Rows are points. A path goes straight from each point to the next, and from the last back to the first. The post is the endless flat space through its rows: a point in 2 columns, a line in 3, a plane in 4, and so on, so that a path can go around it. Count how often the path circles the post. Going back the other way cancels.

Post, one row:
-0.08 0.00
Path (18 x 2):
0.31 0.17

0.40 0.04

-0.29 0.41

-0.54 0.19

0.06 -0.51

0.23 -0.17

-0.05 0.16

-0.46 0.07

-0.25 -0.21

0.25 -0.20

0.02 0.32

-0.51 0.48

-0.15 -0.12

0.03 -0.15

0.07 0.31

-0.23 0.22

-0.32 -0.17

0.08 -0.44
Times around: 4

Post (3 x 4):
0.15 -0.21 -0.17 0.29

-0.32 -0.06 0.00 -0.15

-0.04 0.23 0.12 0.38
Path:
0.16 -0.20 0.14 0.24

0.46 0.16 -0.21 0.28

-0.44 0.45 0.14 0.03

-0.23 0.09 -0.22 0.41

0.25 -0.34 -0.07 0.62

0.19 0.03 0.32 0.20

-0.52 0.35 0.22 -0.25

-0.11 0.58 0.24 0.27

0.06 -0.14 0.25 -0.11

-0.11 -0.12 0.05 0.20

-0.51 0.40 0.04 0.33

-0.05 -0.24 -0.32 0.11

-0.36 -0.15 0.00 0.37

0.14 -0.05 0.26 0.37

-0.12 0.37 0.42 -0.19

0.23 -0.21 -0.72 0.08

-0.02 0.03 -0.17 0.40

0.01 -0.37 -0.02 0.52

0.24 -0.22 0.33 0.19

0.34 0.12 0.00 0.54

-0.05 0.70 -0.08 0.29

-0.14 0.01 -0.18 0.25

-0.18 0.12 0.20 0.50

0.25 -0.49 -0.07 0.11

0.12 -0.11 0.01 -0.21

0.22 -0.17 -0.59 -0.01

-0.16 0.11 -0.08 0.29

0.08 -0.23 0.10 0.50
Times around: 4

Post (7 x 8):
-0.64 0.07 0.14 -0.30 0.15 -0.08 -0.46 -0.03

0.73 -0.10 -0.40 0.37 0.03 0.05 0.19 -0.19

-0.18 0.11 0.16 0.17 -0.21 0.09 -0.29 -0.06

-0.21 -0.27 -0.14 0.34 -0.18 -0.26 0.08 -0.29

0.12 0.02 0.25 -0.42 0.15 -0.20 -0.20 0.31

0.20 -0.01 0.02 -0.21 -0.02 0.01 -0.05 -0.25

0.07 -0.16 0.02 0.35 -0.05 -0.12 0.57 0.00
Path (32 x 8):
-0.05 0.04 -0.52 0.15 -0.12 0.09 0.16 -0.57

0.33 -0.50 -0.19 0.24 -0.01 -0.05 0.25 0.33

-0.05 -0.17 0.44 0.12 0.03 0.26 0.06 0.04

0.58 0.14 0.48 0.31 -0.23 0.06 -0.51 0.08

-0.12 0.26 0.19 0.08 -0.20 -0.29 0.06 -0.22

0.02 0.19 0.36 -0.36 -0.39 -0.36 -0.07 0.32

0.11 -0.18 -0.21 -0.46 0.16 -0.04 0.27 -0.28

0.45 -0.26 0.05 -0.20 -0.04 0.21 -0.11 -0.07

0.35 -0.32 -0.17 0.19 0.36 0.20 0.06 -0.29

0.26 0.11 0.22 0.39 -0.11 0.04 0.13 -0.10

0.20 -0.05 0.30 -0.13 -0.35 -0.46 -0.30 0.22

-0.32 -0.01 -0.30 -0.70 0.23 -0.45 -0.03 0.08

-0.15 -0.21 0.13 -0.39 -0.10 -0.05 -0.39 0.22

0.18 -0.43 0.24 -0.21 -0.09 -0.37 0.57 -0.09

0.19 -0.23 0.11 0.01 0.16 -0.24 0.24 -0.14

-0.07 -0.02 0.04 0.25 -0.15 -0.21 -0.06 -0.18

0.25 0.31 0.07 -0.21 -0.16 0.40 0.19 -0.57

-0.53 -0.18 -0.23 0.18 -0.11 0.06 0.39 -0.40

-0.07 -0.22 -0.06 -0.52 0.35 0.29 -0.10 0.06

0.09 -0.13 0.34 0.21 0.10 -0.07 -0.38 0.46

0.21 -0.53 -0.02 0.26 0.25 -0.10 0.41 0.03

0.28 0.00 -0.35 0.70 0.06 0.10 -0.35 -0.29

-0.19 0.17 -0.12 0.28 0.05 -0.10 -0.13 -0.18

-0.27 0.09 0.10 -0.22 -0.38 -0.25 0.30 -0.46

-0.36 -0.12 -0.04 -0.56 0.01 -0.12 -0.01 -0.30

-0.09 -0.20 0.09 0.12 0.11 0.08 -0.20 0.68

0.38 -0.18 0.29 0.11 -0.18 -0.04 0.25 -0.09

0.55 0.34 0.67 -0.14 -0.28 0.08 -0.45 -0.14

0.24 -0.37 -0.08 0.01 -0.09 -0.33 -0.02 -0.34

0.19 -0.45 -0.66 0.30 0.70 -0.35 0.04 -0.06

-0.29 -0.04 -0.06 0.59 -0.20 -0.16 -0.35 -0.11

0.51 0.13 -0.50 -0.28 0.56 -0.65 0.14 0.32
Times around: 5

Post (10 x 11):
0.30 -0.11 -0.03 -0.08 0.06 0.09 0.11 -0.13 -0.05 0.24 0.02

0.22 -0.07 0.20 -0.17 -0.44 -0.11 -0.03 0.17 0.19 0.53 0.23

0.20 0.12 -0.03 -0.09 0.10 0.14 -0.18 -0.38 -0.34 -0.15 0.26

0.09 -0.08 0.72 0.35 0.23 0.10 -0.10 0.22 -0.01 0.16 0.12

0.03 0.02 0.12 -0.45 -0.31 0.01 0.20 0.61 0.29 -0.10 -0.20

-0.49 -0.16 0.29 0.09 -0.19 -0.13 0.13 -0.01 0.44 0.26 0.12

-0.28 0.10 0.08 -0.20 -0.06 0.05 -0.09 -0.40 -0.26 0.09 -0.16

-0.02 -0.23 0.16 -0.18 0.23 -0.16 -0.10 -0.39 -0.50 0.27 0.40

-0.28 0.03 -0.35 0.06 0.17 0.15 0.31 0.24 -0.12 0.06 0.20

0.16 -0.03 -0.14 0.41 0.27 -0.33 -0.17 -0.34 -0.37 0.23 0.35
Path, 24 rows:
-0.09 -0.31 0.15 0.08 -0.05 -0.13 0.09 0.23 0.34 0.09 0.03

-0.02 -0.29 -0.56 -0.39 -0.12 0.04 0.40 -0.49 -0.56 0.31 0.43

0.22 0.18 0.04 0.29 -0.11 -0.24 -0.11 -0.06 0.06 0.30 0.11

0.57 0.25 0.01 0.32 0.42 -0.19 -0.35 0.27 -0.30 0.21 0.14

0.53 -0.25 0.13 -0.50 -0.15 -0.01 -0.08 0.11 0.29 -0.14 0.32

-0.13 -0.23 -0.33 0.05 -0.19 0.05 -0.01 -0.64 -0.04 0.28 -0.12

-0.22 -0.37 0.04 -0.15 -0.28 0.29 0.22 -0.20 0.23 0.33 -0.15

-0.41 -0.11 -0.34 0.00 0.02 -0.03 0.30 -0.21 0.13 -0.14 0.05

-0.27 0.47 0.09 -0.02 -0.02 -0.29 -0.20 -0.42 -0.60 0.15 0.20

-0.30 0.06 0.04 0.59 -0.10 0.03 0.26 0.10 -0.01 0.37 0.63

0.49 -0.69 0.55 -0.06 -0.11 -0.04 -0.12 0.06 -0.35 0.98 0.18

0.08 -0.01 0.46 0.47 -0.06 -0.28 -0.47 -0.12 -0.13 0.26 0.26

-0.37 -0.53 -0.10 -0.02 -0.16 0.09 0.58 -0.01 0.33 0.28 0.25

0.11 -0.16 0.08 -0.15 0.21 0.20 0.27 0.13 -0.32 0.11 0.65

-0.05 0.16 0.05 0.40 0.25 -0.08 0.07 0.25 0.23 0.02 0.52

0.79 -0.26 0.21 -0.59 -0.01 0.13 -0.03 0.05 0.15 0.13 -0.15

0.73 -0.46 0.26 -0.53 -0.13 -0.03 0.00 0.35 -0.20 0.25 -0.04

-0.08 -0.01 0.31 0.52 -0.21 0.09 -0.22 -0.82 -0.04 0.19 -0.04

0.25 -0.13 0.11 0.01 0.26 -0.05 -0.06 -0.15 -0.03 -0.01 -0.30

0.26 -0.11 0.26 0.07 0.21 -0.07 0.05 0.60 0.60 -0.09 0.40

-0.24 0.21 -0.09 0.38 -0.18 -0.08 0.26 0.12 0.39 0.12 0.12

0.24 -0.53 0.19 0.05 -0.10 -0.33 0.14 -0.27 -0.34 0.64 0.26

0.70 -0.17 0.20 -0.22 -0.32 0.05 -0.13 0.60 0.04 -0.05 -0.10

-0.32 -0.07 0.11 0.11 0.19 -0.21 -0.18 -0.10 -0.23 0.39 -0.05
Times around: 1
